Each point is reached from the start by the listed moves, each made once or not at all, plus a little noise. Say if it took an odd or an even number of moves. Then give how often each move was made.

Moves:
(1): [-1.6 -0.6  6.1]
(2): [-6.0  6.1  2.1]
Start: [2.5 3.3 2.1]
Points:
[3.1 3.0 2.2] => even (0, 0)
[0.9 2.5 8.5] => odd (1, 0)

Moves:
(1): [ 2.4 -1.4 -5.5 -3.8  0.7  1.5]
(2): [ 6.3  6.1 -3.0  2.5  2.2 -0.9]
(3): [-6.3  5.8  9.0 -4.3 -4.6 12.8]
Start: [-2.6  2.7  3.0 -0.2 -1.1 -0.1]
Points:
[ 3.7  8.5 -0.2  2.3  1.4 -0.8] => odd (0, 1, 0)
[-0.3  1.1 -2.6 -3.9 -0.3  1.1] => odd (1, 0, 0)
[-2.3  2.6  2.9 -0.2 -1.2 -0.6] => even (0, 0, 0)

Moves:
(1): [ 3.5  2.4  3.7  8.0 -3.5 -2.4  4.1]
(2): [-0.3  0.0  3.5  0.0 -4.6  4.9 -3.4]
(3): [ 2.0  1.4  2.1 -1.8  4.1  1.9  1.9]
(4): [ 2.8 -2.1  1.1  1.1  0.8 -2.3 -3.1]
(5): [-1.5  0.2 -5.9  3.9  2.0  2.2  1.7]
(6): [-0.8 -2.4 -0.5  2.6 -1.8  1.6  4.0]
Start: [-1.4  1.6  0.3  0.1  3.1  3.2  1.7]
Points:
[ 5.9  3.8  1.6 11.2  6.6  2.4  6.4] => even (1, 0, 1, 1, 1, 0)
[-1.5 -2.2 -1.8  8.2 -0.3  9.7  0.8] => even (0, 1, 0, 1, 1, 1)
[ 1.1  0.1  1.4  0.6  4.0  1.1 -1.0] => odd (0, 0, 0, 1, 0, 0)
[ 3.1  2.1  2.4 13.2 -2.4  5.5  1.1] => even (1, 1, 0, 1, 1, 0)
[ 6.6  0.7  6.2 10.1  2.4  2.4  8.5] => even (1, 0, 1, 1, 0, 1)

Moves:
(1): [ 0.8  0.5  5.1  3.0  3.9 -1.5  0.2  8.9 -2.5  0.8]
(2): [-1.9 -3.0  0.8  1.8  5.9 -5.6 -1.1  1.6 -0.7 -0.2]
(3): [ 3.4  4.1 -0.1  5.8  2.4  2.3  0.8 -1.6 -1.8  0.0]
(4): [-0.2 -0.8  1.7  5.6  1.1  5.0  6.4  4.7 -1.8  3.6]
(5): [-0.9 -1.5 -6.3 -2.3 -0.1  0.7  0.0  0.2  1.2  2.5]
(6): [ 0.0 -0.5  0.7 -2.6  0.4 -6.6 -1.4 -1.1 -5.6  0.7]
(7): [-8.9  0.4  2.4  2.3  2.3 -2.8 -3.1  2.5 -1.2 -1.7]
(8): [-2.0 -2.9 -2.8 -0.3  0.3 -1.6 -0.5  0.1 -3.1 -6.5]
Start: [ 1.0  1.3 -3.2  0.2 -3.4  0.4  0.5 -3.7 -0.3  1.3]
Points:
[ 2.4  2.4 -6.1  5.7 -0.7  1.3  0.8 -5.3 -5.2 -5.1] => even (0, 0, 1, 0, 0, 0, 0, 1)
[-7.5  0.5 -4.7 13.5  8.2  0.1  3.4  3.8 -4.6  5.7] => odd (0, 1, 1, 1, 1, 0, 1, 0)
[-10.2  -3.6  -2.5   6.0   4.5  -6.3   2.0  11.5 -13.3   0.9] => even (1, 0, 0, 1, 1, 1, 1, 1)

Moves:
(1): [ 0.8 -3.0 -2.9 -0.5  0.6 -3.0 -1.6 -0.5  0.2 -4.3 -2.7 -0.8  1.1  1.4]
(2): [-3.2  0.3 -7.1  4.4 -2.1 -3.2  8.1 -2.1 -0.9 -2.8  5.9 -2.1  1.0 -0.9]
(3): [ 2.9 -1.3  2.3  2.5  1.3  1.7 -1.6  0.8  0.2 -1.5  0.0  1.2 -4.3  1.1]
(4): [-0.2  0.2 -0.4  6.2 -0.6  1.3 -0.4 -0.9 -0.3 -0.9 -2.8 -4.6  4.2 -4.4]
(5): [-1.1  3.2 -1.4 -1.1  0.2 -3.0 -2.2 -2.1  2.7  3.8 -0.8  2.6 -2.1  3.5]
(6): [ 3.2 -2.4 -1.7  2.8 -0.7  1.8  1.1  1.1 -3.0 -0.6 -1.9  1.6  2.5  0.4]
(7): [-4.0  0.9 -6.6  0.1  1.2 -1.7  0.1  0.2 -5.0  1.2  2.1 -6.7  1.2  0.8]
(8): [ 5.8  1.0  2.7  3.2 -0.8  1.1  6.8 -2.8 -3.3 -0.5  0.1 -5.2  4.3  2.3]
(9): [-0.5  1.9  2.0  1.3  0.7 -0.3  1.4  1.8 -1.3 -1.2 -3.6 -0.5 -2.4 -1.0]
(10): [-6.2  1.2  2.8  1.0  3.4 -3.2 -0.9  3.5  1.0 -3.5  4.3  2.4  4.5  7.1]
(11): [ -2.2   2.4  -0.4   1.4  -0.6 -10.1   0.4  -3.9  -2.4   0.3   8.4   3.5
   0.9  -2.0]
Start: [-0.8  0.8  6.6  0.6  6.0  0.2 -2.7  0.3  2.2  2.6  0.9  0.8  0.9  0.2]
Points:
[ 1.1  1.0  6.7  5.9  8.2 -5.8  0.7  0.0  0.1 -2.2  0.1  1.8 11.4 15.1] => odd (1, 0, 0, 0, 1, 1, 0, 1, 0, 1, 0)
[-4.4 -1.2 -1.8  9.3  8.4 -8.9  0.2  1.0  2.2 -6.3  5.2  5.1  3.8 12.9] => even (1, 1, 1, 0, 1, 1, 0, 0, 0, 1, 0)
[-16.5   8.2  -3.2   6.5   9.9 -11.8   4.3   2.4  -1.2  -0.2   8.8  -3.4
   2.7  10.2] => odd (0, 1, 0, 0, 1, 0, 1, 0, 1, 1, 0)
